Each row of a before or after table is a point. One or more steps were done to the points. Then noise was added and the rows were shuffled. The steps act on columns, c1 being the first. What was done? A step turns or swaps two columns, mirrors them in a line or flattens them onto one, adds a multiple of one to another, or multiplies or shifts one. Angles are multiples of 10 degrees, from the lower column toward the higher: turns from -170 to 170, lines from 10 to 170 but not 90. Use the fewest steps. Two steps may share a column if one is a turn and the other turns, adds or multiplies; they go together, in the order done. Otherwise the lowest column goes first.

Before (11 x 2):
[[ 0.06 -0.22]
 [-0.01 -0.07]
 [-0.25  0.23]
 [ 0.31 -0.01]
 [ 0.01  0.49]
 [ 0.19  0.13]
 [ 0.17 -0.10]
 [-0.11 -0.47]
 [-0.16 -0.25]
 [-0.02  0.00]
 [ 0.24  0.11]]
After, 11 rows:
[[ 0.00 -1.41]
 [ 0.01 -0.01]
 [-0.01  1.48]
 [ 0.00  0.33]
 [ 0.00  0.40]
 [ 0.00 -0.74]
 [ 0.01  0.70]
 [ 0.01 -0.66]
 [ 0.00 -0.22]
 [-0.01 -0.30]
 [-0.01 -0.04]]
Steps: multiply c1 by 0; multiply c2 by 3

Before, 11 rows:
[[-0.15 -0.25 -0.19  0.11]
 [ 0.56  0.44 -0.53  0.74]
 [-0.74 -0.18 -0.37  0.42]
 [ 0.31  0.02 -0.06 -0.26]
 [-0.24 -0.37  0.14  0.11]
 [-0.63 -0.55  0.05  0.37]
 [-1.18 -0.02  0.73  0.18]
 [ 0.20  0.13 -0.67  0.24]
 [-0.57  0.11 -0.31 -0.01]
 [ 0.17 -0.17 -0.01 -0.31]
 [-0.24 -0.22  0.24  0.23]]
After:
[[-0.15 -0.25 -0.19 -0.10]
 [ 0.16 -0.15  0.27 -0.18]
 [ 0.55  0.42 -0.90 -0.10]
 [ 0.29  0.01  0.20 -0.17]
 [-0.23 -0.22 -0.09  0.31]
 [-0.61 -0.55 -0.28  0.25]
 [ 0.19  0.11 -0.51 -0.47]
 [-0.59  0.12 -0.14 -0.28]
 [-1.17  0.00  0.20  0.72]
 [-0.75 -0.17 -0.55 -0.12]
 [-0.23 -0.36  0.00  0.19]]
Steps: turn c3 and c4 by 60 degrees

Before, 11 rows:
[[ 0.47  0.72 -0.15  0.06 -0.29 -0.66 -0.03  0.34]
 [ 0.30 -0.09  0.04 -0.32  0.25 -0.16 -0.07 -0.01]
 [-0.30 -0.42 -0.31  0.56 -0.41  0.81 -0.37  0.04]
 [ 0.91  0.45 -0.19  0.20 -0.42 -0.13  0.09  0.43]
 [ 0.15  0.02 -0.04  0.32  0.65 -0.01  0.09 -0.09]
 [ 0.53  0.11 -0.47  0.32 -0.25 -0.45  0.39  0.46]
 [ 0.05  0.02 -0.40  0.41  0.08  0.98 -0.21  0.04]
 [ 0.30 -0.34 -0.84  0.42 -0.23  0.67 -0.52 -0.15]
 [-0.04  0.37 -0.40  0.01  0.43 -0.24  0.01 -0.11]
 [-0.09 -0.24 -0.81  0.11 -0.27  1.02 -0.09  0.34]
 [ 0.19  0.19  0.00  0.04  0.86 -0.57 -0.35  0.47]]
After (11 x 8):
[[-0.13  0.08 -0.47  0.44 -0.24 -0.68 -0.28  0.49]
 [ 0.88  0.02 -0.40 -0.13  0.08  0.44 -0.43  0.05]
 [ 0.57 -0.43 -0.30 -0.25 -0.43  0.67 -0.62  0.05]
 [ 0.03 -0.06  0.04 -0.10  0.25 -0.35  0.31 -0.01]
 [ 0.85 -0.26 -0.81 -0.07 -0.27  0.59 -0.11  0.34]
 [-0.40  0.19 -0.01 -0.37  0.85 -0.45 -0.11  0.46]
 [-0.33  0.72 -0.12 -0.03 -0.28 -0.73 -0.08  0.34]
 [ 0.72 -0.35 -0.84 -0.42 -0.24  0.09 -0.52 -0.16]
 [ 0.05  0.01 -0.04  0.15  0.64 -0.13 -0.31 -0.09]
 [-0.22  0.35 -0.42  0.00  0.43 -0.06 -0.02 -0.09]
 [ 0.34  0.44 -0.18  0.12 -0.41 -0.84 -0.17  0.42]]
Steps: turn c1 and c6 by -60 degrees; turn c4 and c7 by -80 degrees

Before, 12 rows:
[[-0.08  0.03  0.34  0.36  0.03  0.04  0.07  0.20 -0.14 -0.28 -0.13]
 [ 0.31  0.12  0.13 -0.04 -0.01 -0.05 -0.27  0.17 -0.30 -0.01  0.43]
 [-0.37  0.00 -0.05  0.37  0.22 -0.26 -0.29 -0.13  0.21  0.07  0.44]
 [ 0.38  0.30  0.59 -0.09 -0.12  0.24  0.55 -0.13  0.54  0.49  0.57]
 [-0.16 -0.23 -0.41  0.05  0.47 -0.26  0.05  0.26 -0.22  0.11 -0.02]
 [-0.29  0.19  0.39 -0.22  0.02 -0.45 -0.05  0.01 -0.16  0.20  0.09]
 [-0.18  0.35 -0.11  0.13  0.25 -0.27  0.32  0.07 -0.27 -0.35  0.49]
 [-0.28  0.29 -0.04 -0.35  0.44  0.14 -0.34  0.19 -0.18 -0.49 -0.11]
 [ 0.84  0.30  0.55 -0.16 -0.14 -0.18  0.40 -0.69  0.46  0.12  0.29]
 [ 0.29  0.01  0.39 -0.25 -0.75  0.18  0.48 -0.59  0.40  0.24  0.46]
 [-0.23 -0.24  0.39 -0.14  0.53  0.03 -0.01 -0.06 -0.41 -0.39  0.34]
 [ 0.42  0.48  0.48  0.14 -0.19  0.51  0.51 -0.76 -0.08  0.47  0.31]]
After:
[[ 0.85  0.29  1.64 -0.14 -0.16 -0.15  0.41 -0.67  0.48  0.09  0.31]
 [ 0.42  0.26  1.75 -0.09 -0.18  0.30  0.51 -0.14  0.51  0.62  0.55]
 [ 0.42  0.50  1.51  0.15 -0.18  0.63  0.39 -0.77 -0.13  0.65  0.34]
 [-0.32  0.31 -0.12 -0.41  0.42  0.08 -0.35  0.21 -0.21 -0.66 -0.04]
 [-0.40  0.04 -0.14  0.36  0.23 -0.36 -0.20 -0.08  0.19  0.06  0.41]
 [-0.19 -0.24 -1.22  0.04  0.46 -0.26  0.10  0.26 -0.18  0.14 -0.02]
 [ 0.29  0.01  1.20 -0.24 -0.77  0.29  0.39 -0.54  0.42  0.30  0.45]
 [ 0.36  0.12  0.40 -0.03 -0.04 -0.08 -0.28  0.11 -0.30  0.00  0.44]
 [-0.06  0.09  1.00  0.38 -0.01  0.08  0.06  0.18 -0.13 -0.34 -0.11]
 [-0.28  0.20  1.18 -0.19  0.02 -0.48  0.02  0.03 -0.18  0.28  0.08]
 [-0.23 -0.25  1.18 -0.15  0.56  0.00 -0.08 -0.07 -0.43 -0.54  0.35]
 [-0.17  0.35 -0.39  0.15  0.23 -0.22  0.39  0.10 -0.28 -0.44  0.48]]
Steps: multiply c3 by 3; turn c6 and c7 by -10 degrees; multiply c10 by 1.3
